Rows are points. The ring and each string are closed loops that go straight from each point to the next, and from the last back to the first. Before rounding, they use only three directions, however many columns there are. How many times does the string pass through the ring? Passing back the other way cancels.

Ring:
[[19, 3, 30, 15],
[31, 13, 28, 2],
[33, 16, 12, -3],
[10, 10, -15, -5],
[-9, 1, -28, 3],
[-19, -11, -34, 21],
[-12, -20, -24, 42],
[1, -13, 3, 37]]
String:
[[44, 7, 29, 22],
[47, 16, 40, 5],
[49, 12, 13, 15],
[26, 4, -3, 17],
[4, 7, 10, -1],
[18, 19, 14, -17],
[35, 21, -4, -12],
[41, 15, -21, 4],
[23, 4, -16, 16],
[8, 6, -1, 3],
[4, 15, 10, -18],
[21, 21, 7, -21],
[50, 24, 0, -9],
[43, 13, -1, 8],
[29, 7, 1, 13],
[11, 8, 16, -1],
[14, 16, 45, -15],
[32, 15, 60, -1],
[35, 1, 30, 28],
[23, -5, 8, 33],
[8, -2, 2, 20],
[-3, -4, 18, 16],
[0, -5, 8, 19],
[9, -5, -5, 25],
[14, -15, -7, 48],
[7, -19, 9, 52],
[-5, -8, 27, 25],
[-2, -2, 26, 12],
[9, -1, 6, 17],
[24, -2, 3, 27]]
Times through: 2

Ring:
[[-5, -5, 11, -19, -1, 0, 6, 0, -17],
[-4, 9, -6, -1, 5, -9, 3, -6, -20],
[-3, 17, -16, 10, 9, -13, 6, -11, -13],
[-1, 18, -20, 16, 12, -12, 11, -13, 2],
[2, 11, -17, 18, 10, -7, 11, -9, 12],
[4, -2, -9, 16, 5, -1, 7, -1, 17],
[5, -17, 5, 5, -2, 6, 3, 7, 16],
[3, -25, 18, -14, -7, 12, 6, 10, 11],
[0, -25, 24, -24, -7, 13, 9, 9, 6],
[-3, -17, 21, -29, -5, 8, 10, 5, -7]]
String:
[[-8, 9, 2, -18, 6, -5, 16, -10, -15],
[-8, 15, -4, -12, 9, -9, 15, -13, -16],
[-7, 23, -15, 2, 11, -15, 9, -15, -22],
[-7, 23, -12, -5, 14, -11, 22, -18, -6],
[-7, 30, -20, 2, 18, -14, 24, -22, -3],
[-5, 36, -31, 19, 20, -19, 18, -23, -3],
[-3, 29, -29, 21, 18, -16, 15, -19, 3],
[-5, 30, -23, 7, 22, -11, 34, -25, 21],
[-2, 10, -8, 1, 11, -3, 21, -11, 14],
[0, 17, -19, 14, 16, -6, 25, -16, 27],
[5, 7, -19, 26, 10, -6, 8, -6, 20],
[4, -4, -9, 19, 1, -4, -5, 3, 1],
[1, -4, -1, 1, 3, 0, 9, -1, 7],
[5, -9, -4, 15, -1, -1, -5, 6, 2],
[9, -22, 2, 15, -5, 7, -4, 12, 19],
[6, -26, 15, -6, -5, 14, 9, 11, 26],
[2, -27, 24, -25, -4, 18, 21, 7, 28],
[4, -36, 28, -21, -10, 19, 8, 16, 19],
[4, -24, 14, -5, -8, 8, -4, 12, 1],
[2, -12, 5, -1, -3, 2, -1, 6, -3],
[2, -27, 21, -16, -11, 10, -3, 14, -6],
[-3, -27, 33, -42, -9, 15, 14, 9, -2],
[-6, -16, 28, -43, -3, 12, 24, 1, 2],
[-6, -11, 21, -34, -2, 7, 18, 0, -4],
[-9, -10, 27, -47, -3, 7, 19, -1, -17],
[-3, -5, 6, -8, -3, -4, -5, 3, -26],
[-9, 5, 7, -24, 2, -6, 8, -6, -31]]
Times through: 0
String:
[[0, -13, 13, -18, 0, 8, 17, 1, 13],
[3, -14, 5, 2, -4, 2, -3, 7, -2],
[4, -26, 15, -6, -10, 8, -7, 14, -4],
[-5, -35, 46, -60, -9, 24, 27, 9, 12],
[-6, -24, 36, -52, -6, 17, 26, 4, 5],
[-2, -11, 12, -16, -2, 4, 8, 2, -4],
[0, -10, 6, -4, -3, 0, -3, 5, -13],
[-2, -9, 7, -7, -5, -2, -6, 5, -23],
[-9, 1, 14, -32, 1, -1, 13, -5, -25],
[-8, 7, 4, -20, 4, -5, 14, -8, -19],
[-7, 15, -8, -3, 6, -13, 3, -9, -31],
[1, 2, -11, 17, 1, -10, -11, 1, -19],
[0, 0, -3, 3, 3, -4, 4, -2, -4],
[-4, 13, -8, -3, 10, -7, 17, -12, -1],
[-7, 36, -25, 6, 22, -16, 29, -27, 3],
[0, 22, -26, 25, 13, -15, 6, -13, -3],
[2, 11, -20, 26, 7, -11, -2, -5, -3],
[1, 4, -10, 12, 5, -5, 5, -4, 2],
[-1, 11, -10, 2, 13, -2, 26, -13, 23],
[2, 9, -14, 12, 13, -1, 24, -11, 33],
[8, -4, -14, 29, 3, -3, -4, 3, 14],
[6, -8, -7, 20, -1, -3, -9, 6, -1],
[1, -6, 1, -1, 2, 1, 7, 0, 5],
[4, -19, 13, -10, -1, 12, 16, 5, 26],
[3, -24, 18, -16, -4, 14, 15, 8, 23]]
Times through: 1

Ring:
[[-8, 1, 0, -14, -2, 0, -30, 21, 3, -7, 23, 18, -21, -3],
[12, 25, -22, 7, 19, 7, -1, 4, -5, -16, 12, 8, -20, -10],
[23, 33, -32, 19, 27, 11, 21, -9, -8, -15, 2, -4, -13, -10],
[28, 27, -27, 20, 23, 16, 35, -17, -3, -5, -6, -15, 0, -1],
[17, 8, -11, 8, 7, 15, 27, -11, 5, 7, -4, -15, 8, 9],
[-2, -16, 10, -8, -16, 8, 6, 0, 9, 19, 2, -11, 12, 14],
[-24, -33, 24, -23, -34, -2, -26, 18, 7, 21, 14, 4, 4, 11],
[-21, -20, 17, -24, -23, -3, -38, 25, 7, 7, 23, 16, -11, 4]]
String:
[[8, 6, -11, 8, 1, 9, 16, -6, -3, 5, -1, -10, 2, 0],
[31, 29, -33, 30, 24, 17, 49, -25, -9, -2, -14, -24, 6, -4],
[38, 41, -41, 34, 35, 18, 51, -26, -11, -11, -13, -21, -1, -8],
[23, 28, -31, 24, 21, 12, 33, -16, -11, -7, -6, -14, -3, -9],
[16, 21, -23, 16, 15, 10, 22, -9, -9, -5, -2, -9, -5, -7],
[23, 32, -35, 27, 24, 11, 32, -16, -16, -11, -6, -12, -7, -14],
[38, 54, -50, 34, 46, 15, 38, -19, -15, -25, -4, -9, -17, -18],
[32, 44, -40, 24, 38, 14, 27, -12, -8, -21, 0, -4, -16, -12],
[18, 23, -21, 9, 20, 11, 11, -2, 0, -10, 6, -1, -11, -2],
[15, 18, -20, 12, 13, 10, 17, -6, -5, -5, 1, -6, -6, -5],
[23, 28, -31, 25, 20, 12, 35, -17, -13, -6, -8, -15, -2, -10],
[43, 47, -48, 40, 41, 20, 60, -31, -13, -13, -16, -24, 0, -10],
[43, 41, -39, 30, 39, 22, 54, -26, -2, -9, -12, -21, 2, 0],
[31, 26, -22, 14, 26, 20, 35, -15, 8, -3, -4, -14, 2, 9],
[25, 14, -13, 9, 16, 19, 32, -14, 10, 5, -5, -16, 9, 13],
[10, 2, -2, -3, 3, 12, 10, -1, 11, 7, 4, -6, 3, 12],
[2, -4, 0, -3, -5, 8, 4, 1, 4, 8, 5, -5, 2, 7],
[-4, -11, 3, -2, -14, 5, 5, 0, 0, 14, 2, -9, 7, 6],
[-18, -37, 23, -14, -37, 3, -1, 4, 6, 32, 1, -13, 20, 15],
[-24, -44, 32, -24, -43, 1, -15, 12, 12, 33, 8, -6, 17, 19],
[-21, -36, 28, -24, -35, 1, -20, 15, 12, 25, 12, -1, 10, 17],
[-8, -15, 11, -14, -15, 4, -12, 11, 8, 12, 11, 2, 1, 10],
[-9, -17, 13, -16, -17, 4, -14, 12, 10, 12, 12, 2, 1, 11],
[-6, -12, 9, -13, -12, 5, -10, 10, 9, 10, 11, 2, 0, 10],
[-4, -8, 3, -5, -11, 5, -2, 4, 2, 9, 6, -3, 1, 5],
[-13, -27, 15, -10, -29, 3, 0, 3, 3, 24, 2, -11, 14, 11],
[-9, -31, 20, -13, -29, 7, 6, 0, 11, 30, 0, -15, 21, 20],
[5, -14, 11, -10, -10, 14, 12, -2, 18, 20, 1, -12, 16, 23],
[13, 2, -2, -2, 4, 14, 14, -3, 13, 8, 3, -8, 6, 14],
[7, 4, -6, 0, 2, 9, 5, 1, 4, 3, 6, -3, -2, 5]]
Times through: 4

Ring:
[[-36, -10, -11, -11, -17, 22, -21, -8, -34, -11, -4, -27, 16, 16],
[-41, -5, -22, 2, -25, 27, -14, -4, -40, -8, 3, -31, 20, 14],
[-28, -3, -27, 15, -21, 26, -14, 2, -26, -5, 4, -26, 23, 10],
[-7, -7, -15, 13, -7, 19, -26, 3, -2, -4, -6, -16, 23, 12],
[13, -18, -6, 3, 2, 7, -26, 2, 12, -3, -12, -7, 20, 8],
[24, -33, -4, -10, -1, -7, -9, -2, 4, 0, -10, -4, 17, -2],
[10, -35, -4, -22, -8, -7, -3, -8, -14, -2, -7, -10, 14, -1],
[-10, -25, -2, -23, -10, 5, -14, -10, -22, -8, -9, -17, 13, 8]]
String:
[[-10, -21, 9, -26, 2, 10, -33, -10, -8, -12, -19, -14, 12, 18],
[-22, -21, 6, -31, -5, 12, -28, -14, -23, -13, -15, -20, 10, 18],
[-31, -17, -4, -23, -15, 16, -19, -12, -34, -12, -7, -25, 13, 15],
[-20, -21, -22, -7, -26, 10, 5, -6, -39, -3, 6, -24, 18, 1],
[-22, -16, -16, -6, -18, 15, -10, -5, -29, -6, -1, -23, 18, 8],
[-25, -9, -9, -6, -11, 21, -26, -5, -20, -10, -7, -22, 17, 17],
[-46, 1, -9, -5, -13, 34, -36, -7, -29, -14, -8, -30, 17, 26],
[-55, 0, -25, 1, -30, 33, -14, -6, -51, -10, 6, -37, 19, 17],
[-51, -6, -34, 4, -38, 28, 3, -5, -60, -6, 13, -37, 21, 8],
[-29, -15, -28, 1, -30, 16, 4, -4, -44, -3, 9, -28, 20, 2],
[-20, -13, -13, -4, -14, 17, -18, -4, -22, -7, -4, -21, 18, 11],
[-35, -5, -8, -7, -11, 26, -32, -6, -24, -12, -8, -26, 17, 21],
[-46, -3, -6, -13, -13, 31, -35, -10, -32, -15, -9, -30, 15, 26],
[-47, -7, -4, -21, -14, 27, -31, -12, -38, -16, -9, -30, 13, 24],
[-26, -21, -13, -18, -21, 11, -5, -10, -40, -7, 0, -25, 15, 7],
[-12, -22, -12, -12, -16, 8, -7, -6, -25, -5, -2, -19, 17, 5],
[-9, -21, -3, -16, -6, 9, -21, -7, -14, -8, -10, -16, 15, 11],
[2, -29, 10, -30, 3, 1, -26, -11, -4, -9, -19, -10, 11, 12],
[25, -48, 3, -34, -5, -19, 5, -11, -11, -1, -10, -4, 11, -7],
[33, -52, -8, -25, -13, -25, 21, -7, -14, 5, -1, -3, 14, -18],
[16, -37, -14, -12, -15, -10, 11, -4, -17, 3, 1, -10, 17, -10],
[0, -24, -12, -6, -12, 4, -8, -3, -14, -3, -4, -14, 18, 2],
[7, -23, -1, -10, 0, 4, -23, -3, 2, -5, -13, -9, 17, 8],
[37, -36, 7, -15, 11, -12, -20, -2, 22, -1, -19, 3, 16, 1],
[48, -43, 2, -14, 6, -20, -6, -1, 20, 3, -14, 6, 16, -8],
[30, -40, -12, -9, -9, -15, 9, -2, -4, 4, -2, -4, 18, -12],
[11, -30, -14, -7, -13, -3, 2, -2, -13, 1, -1, -11, 18, -5],
[6, -26, -8, -9, -7, 2, -11, -3, -8, -3, -7, -11, 17, 3],
[8, -30, -12, -9, -13, -3, 1, -4, -15, 0, -2, -12, 18, -3],
[25, -48, -15, -19, -19, -21, 25, -6, -22, 5, 4, -7, 16, -18],
[23, -47, -1, -31, -8, -18, 7, -10, -14, 0, -7, -6, 12, -9],
[4, -33, 5, -30, -2, -3, -15, -11, -11, -7, -14, -11, 11, 6]]
Times through: 4

Ring:
[[14, -3, 6, -1, -22, -4, 18, -15, -3, -21, 24, 6, 17, -6],
[18, -5, 4, 2, -14, -9, 16, -22, -1, -26, 28, 6, 26, -15],
[16, -4, -1, 2, -4, -8, 10, -17, 4, -20, 19, 3, 16, -15],
[10, 1, -6, 0, 6, -3, 2, -3, 11, -7, -1, -2, -6, -7],
[-1, 4, -6, -3, 9, 6, -4, 18, 17, 18, -17, -8, -31, 6],
[-8, 4, -1, -4, 5, 12, -4, 28, 19, 36, -18, -10, -40, 13],
[-10, 2, 8, -4, -8, 15, 2, 30, 15, 43, -6, -9, -36, 17],
[-6, 1, 10, -4, -15, 13, 7, 21, 10, 30, 2, -5, -25, 14],
[6, -1, 7, -3, -22, 3, 15, -2, 0, -4, 16, 2, 1, 3]]
String:
[[11, 0, 0, -3, -16, -2, 13, -9, 0, -19, 11, 3, 5, -3],
[9, -2, 4, -1, -14, -1, 12, -6, 3, -7, 15, 2, 5, -3],
[12, -6, 10, 2, -18, -3, 17, -12, 0, -7, 31, 4, 19, -9],
[22, -10, 11, 4, -24, -12, 24, -32, -7, -32, 47, 10, 44, -21],
[24, -6, 2, 2, -18, -14, 20, -33, -6, -43, 35, 10, 39, -21],
[22, -4, -1, 2, -12, -13, 16, -29, -3, -40, 26, 8, 30, -19],
[24, -10, 6, 7, -10, -15, 18, -33, -2, -30, 43, 8, 43, -27],
[16, -8, 6, 5, -6, -9, 13, -19, 4, -13, 31, 3, 25, -18],
[16, -6, 2, 4, -1, -9, 10, -16, 6, -13, 23, 2, 19, -17],
[16, -4, -4, 3, 5, -10, 6, -16, 8, -18, 13, 1, 13, -17],
[14, 2, -12, -1, 8, -7, 2, -11, 9, -23, -3, 0, -1, -11],
[9, 3, -8, -3, 0, -2, 3, -2, 8, -12, -6, -1, -10, -2],
[5, 1, 0, -2, -5, 2, 5, 4, 9, 3, 2, -2, -10, 0],
[2, 1, -3, -1, 8, 3, -1, 11, 16, 16, -7, -7, -21, 1],
[1, 1, 0, -1, 1, 5, 1, 11, 13, 16, -3, -5, -19, 3],
[0, 2, 0, -2, 1, 5, 1, 13, 13, 17, -5, -6, -21, 4],
[-7, 2, 2, -2, 5, 11, -3, 25, 19, 37, -11, -10, -34, 10],
[-16, 5, 1, -4, 12, 18, -10, 44, 27, 60, -28, -16, -58, 20],
[-16, 4, 4, -4, 6, 19, -7, 43, 24, 60, -22, -15, -54, 21],
[-9, 0, 9, -2, -3, 14, 1, 28, 17, 45, -3, -9, -32, 13],
[-3, 1, 5, -3, -5, 9, 3, 18, 13, 26, -2, -6, -24, 9],
[1, 4, -1, -5, -6, 6, 4, 11, 10, 8, -7, -4, -22, 7],
[-8, 4, 5, -5, -9, 14, 3, 27, 13, 33, -9, -7, -35, 17],
[-13, 3, 12, -6, -16, 18, 5, 33, 13, 45, -5, -8, -38, 23],
[0, 3, 2, -5, -12, 7, 6, 11, 7, 8, -3, -3, -20, 10],
[2, 1, 3, -3, -12, 5, 8, 7, 7, 7, 4, -2, -12, 6],
[2, -2, 8, -1, -13, 5, 9, 8, 7, 15, 12, -2, -8, 4],
[2, -3, 15, -2, -28, 6, 17, 4, 0, 11, 24, 2, 1, 6],
[9, -1, 9, -4, -30, 1, 19, -8, -5, -14, 23, 6, 10, 1],
[14, 1, 1, -4, -25, -3, 17, -15, -5, -30, 17, 7, 12, -3]]
Times through: 2

Ring:
[[23, -9, -17, 5, -1, 6, 38, -10, -18, 0, 1, 27, -24, 2],
[-1, -9, 1, -1, 4, -3, 21, 21, -9, -10, 5, -7, 7, 11],
[-17, 1, 14, 3, 4, -8, -9, 39, 4, -13, 2, -25, 27, 12],
[-17, 11, 15, 13, 3, -5, -29, 40, 14, -15, 0, -25, 27, 8],
[-2, 9, -1, 19, 6, 5, -18, 27, 13, -21, 6, -15, 9, 8],
[21, 0, -20, 17, 5, 13, 13, 1, -1, -16, 8, 11, -19, 5],
[28, -6, -22, 10, 0, 11, 35, -15, -15, -2, 2, 32, -31, 0]]
String:
[[-27, 16, 23, 15, 2, -8, -44, 49, 20, -15, -2, -33, 38, 9],
[-19, 20, 21, 18, -5, -7, -43, 32, 15, -1, -11, -9, 24, -1],
[-18, 18, 15, 20, 1, -3, -43, 38, 20, -14, -3, -22, 26, 5],
[-11, 8, 1, 19, 14, 5, -28, 48, 22, -38, 15, -42, 25, 17],
[-1, 2, -6, 16, 12, 7, -10, 34, 13, -32, 15, -28, 12, 15],
[3, 1, -13, 19, 17, 12, -10, 36, 17, -42, 22, -34, 9, 19],
[10, 4, -18, 23, 15, 15, -9, 26, 16, -38, 19, -22, -1, 14],
[15, 7, -16, 23, 6, 13, -6, 9, 8, -20, 7, 3, -12, 4],
[9, 7, -5, 16, -4, 4, -2, 2, -1, 0, -5, 18, -10, -3],
[12, 5, -8, 15, -2, 6, 4, 1, -2, -3, -2, 17, -12, -1],
[22, 6, -15, 18, -4, 9, 10, -13, -6, 2, -5, 33, -26, -6],
[27, 3, -19, 18, -5, 11, 18, -19, -10, 4, -5, 40, -32, -7],
[14, 3, -8, 13, -4, 4, 10, -3, -7, 2, -5, 23, -15, -2],
[11, -2, -9, 10, 3, 5, 14, 8, -4, -10, 4, 6, -8, 5],
[25, -11, -24, 8, 6, 12, 37, -4, -12, -14, 11, 15, -24, 7],
[39, -15, -33, 6, 1, 14, 58, -26, -25, -2, 6, 41, -44, 1],
[32, -7, -20, 6, -9, 6, 45, -31, -26, 17, -9, 56, -40, -9],
[30, -15, -23, 1, 0, 8, 54, -18, -25, 1, 3, 34, -32, 2],
[24, -18, -20, -1, 4, 7, 53, -6, -23, -6, 8, 19, -23, 8],
[20, -16, -13, -4, -1, 2, 52, -8, -26, 4, 1, 26, -20, 4],
[7, -3, -1, 3, -5, -2, 20, 1, -14, 7, -7, 20, -8, 0],
[4, -2, -3, 7, 1, 1, 11, 13, -5, -7, 1, 3, 0, 6],
[3, 0, 0, 7, 0, 0, 8, 13, -4, -5, -1, 3, 1, 5],
[-4, 0, 8, 3, -3, -6, 6, 16, -7, 2, -6, 4, 8, 3],
[-14, -5, 13, -3, 3, -9, 6, 35, -4, -9, 2, -20, 24, 12],
[-14, 4, 16, 3, -3, -10, -7, 27, -1, 1, -7, -7, 20, 5],
[-8, 5, 11, 7, -2, -6, -7, 22, 0, -2, -5, -3, 13, 4],
[-8, 0, 6, 6, 6, -2, -3, 32, 4, -17, 6, -20, 17, 12],
[-18, 0, 12, 5, 10, -5, -13, 49, 10, -26, 10, -40, 32, 18],
[-25, 3, 16, 7, 12, -6, -23, 59, 16, -31, 12, -51, 41, 20],
[-25, 5, 16, 9, 12, -5, -29, 60, 19, -32, 11, -52, 42, 20]]
Times through: 2
String:
[[-17, -5, 11, 1, 11, -6, -2, 48, 5, -25, 12, -40, 32, 20],
[-26, -1, 19, 1, 10, -9, -15, 58, 11, -26, 10, -50, 43, 21],
[-13, -2, 6, 6, 11, -2, -6, 44, 8, -27, 12, -37, 26, 18],
[-4, 4, 5, 10, 0, -2, -6, 21, 2, -7, -1, -4, 9, 5],
[-7, 5, 6, 11, 2, -2, -11, 27, 6, -12, 1, -12, 14, 7],
[-9, 4, 5, 11, 7, 0, -13, 35, 9, -20, 6, -24, 19, 12],
[-5, 6, 4, 13, 3, 0, -11, 25, 6, -13, 2, -11, 11, 7],
[-7, 14, 10, 16, -4, -3, -24, 19, 8, -1, -8, 2, 10, -1],
[-8, 16, 8, 20, 0, 0, -31, 26, 14, -10, -4, -8, 13, 2],
[-3, 9, -3, 22, 11, 8, -25, 35, 19, -31, 12, -27, 13, 12],
[3, 11, -4, 21, 2, 6, -18, 17, 11, -14, 1, -2, 1, 3],
[6, 8, -3, 16, -2, 3, -7, 8, 2, -4, -4, 11, -5, -1],
[6, 6, -2, 14, -3, 2, -2, 6, -1, -1, -5, 14, -5, -1],
[15, 7, -11, 18, -2, 8, 1, -1, -1, -4, -2, 20, -16, -2],
[33, -1, -31, 21, 6, 19, 20, -11, -3, -17, 9, 23, -34, 2],
[31, -2, -27, 18, 2, 16, 24, -14, -8, -9, 5, 29, -34, 0],
[33, 0, -25, 17, -4, 13, 26, -24, -13, 3, -3, 43, -39, -6],
[40, -10, -35, 13, 3, 18, 46, -23, -17, -9, 8, 36, -44, 1],
[29, -12, -28, 9, 8, 14, 41, -5, -13, -17, 13, 15, -27, 8],
[17, -6, -15, 8, 4, 8, 25, 3, -9, -11, 6, 11, -15, 6],
[17, -1, -9, 9, -5, 3, 21, -9, -13, 6, -6, 30, -19, -3],
[25, -6, -15, 5, -7, 4, 38, -21, -22, 13, -7, 43, -30, -5],
[29, -18, -22, -2, 0, 7, 60, -17, -28, 2, 3, 33, -31, 3],
[17, -18, -17, -2, 7, 6, 47, 5, -18, -14, 12, 4, -13, 12],
[9, -11, -10, 1, 6, 3, 30, 13, -11, -14, 9, -2, -4, 11],
[7, -17, -9, -4, 10, 2, 38, 20, -13, -19, 14, -12, 2, 17],
[-1, -19, -2, -9, 9, -3, 37, 28, -14, -18, 13, -19, 12, 19],
[-8, -4, 11, -2, -2, -9, 12, 22, -9, 0, -3, -3, 13, 7],
[-3, 4, 7, 7, -4, -5, -1, 14, -4, 3, -7, 7, 6, 1],
[-6, -3, 4, 4, 6, -2, 5, 29, 0, -15, 6, -17, 14, 12]]
Times through: 1

Ring:
[[-2, 12, 11, 15, -10, -11, -5, -19, 17, 5, -8, -11, 11, -7],
[4, 15, 5, 4, -6, -11, -14, -19, 23, 16, -6, -9, 5, 8],
[6, 9, -5, -5, -1, -7, -21, -4, 13, 12, 1, 2, -3, 14],
[4, 0, -14, -10, 4, -1, -24, 16, -3, 0, 9, 14, -10, 12],
[0, -9, -17, -8, 6, 4, -19, 30, -18, -14, 15, 22, -13, 4],
[-6, -11, -10, 4, 2, 5, -6, 27, -22, -23, 13, 18, -6, -12],
[-8, -6, -2, 12, -3, 0, -1, 15, -14, -21, 6, 10, 2, -18],
[-6, 2, 7, 17, -8, -6, -1, -3, 1, -10, -2, -2, 9, -16]]
String:
[[3, 3, -10, -5, 3, 1, -11, 7, 3, 4, 7, 7, -10, 11],
[0, 3, -4, 3, -1, -2, -8, 4, 2, -1, 4, 4, -3, 1],
[-1, -9, -15, -6, 4, 1, -23, 29, -18, -16, 13, 22, -8, 0],
[-3, -24, -29, -15, 11, 9, -30, 60, -44, -35, 25, 42, -18, -2],
[-3, -10, -15, -2, 5, 8, -6, 30, -21, -18, 16, 20, -13, -3],
[-3, -2, -6, 4, 1, 3, -1, 12, -7, -9, 8, 8, -6, -4],
[-4, -1, -4, 7, -1, 2, 2, 8, -4, -8, 7, 5, -4, -6],
[-4, -5, -6, 5, -1, 0, -10, 16, -11, -15, 7, 12, -2, -8],
[-4, -2, -3, 7, -2, -1, -6, 9, -6, -10, 5, 7, -1, -8],
[-4, -2, -2, 8, -3, -2, -6, 9, -6, -11, 4, 7, 1, -9],
[-4, -2, -1, 8, -4, -3, -9, 10, -7, -13, 4, 8, 3, -11],
[-3, 7, 4, 13, -5, -3, 4, -8, 9, 1, -1, -6, 3, -6],
[-6, 7, 12, 21, -11, -9, 4, -13, 9, -5, -6, -9, 13, -18],
[-5, 4, 9, 16, -10, -11, -10, -6, 4, -9, -5, -2, 14, -16],
[-2, 4, 3, 9, -6, -8, -12, -2, 4, -4, -2, 1, 7, -7],
[-1, 8, 2, 8, -4, -5, -4, -7, 10, 4, 0, -3, 1, -1],
[2, 22, 14, 15, -11, -12, 2, -36, 35, 23, -12, -22, 10, 3],
[1, 9, 3, 7, -5, -6, -6, -10, 13, 7, -2, -5, 2, 2],
[1, 8, 1, 5, -4, -6, -8, -7, 11, 6, -1, -3, 1, 2],
[4, 16, 4, 5, -5, -8, -6, -20, 24, 19, -5, -11, 1, 10],
[8, 15, -2, -5, -2, -10, -23, -13, 22, 21, -3, -4, -2, 19],
[7, 5, -10, -11, 1, -7, -33, 7, 5, 7, 4, 10, -5, 16],
[3, 1, -9, -5, 1, -4, -22, 11, -1, -1, 6, 11, -5, 7],
[2, 6, -4, 1, -1, -2, -7, -1, 8, 6, 3, 1, -5, 6]]
Times through: 1
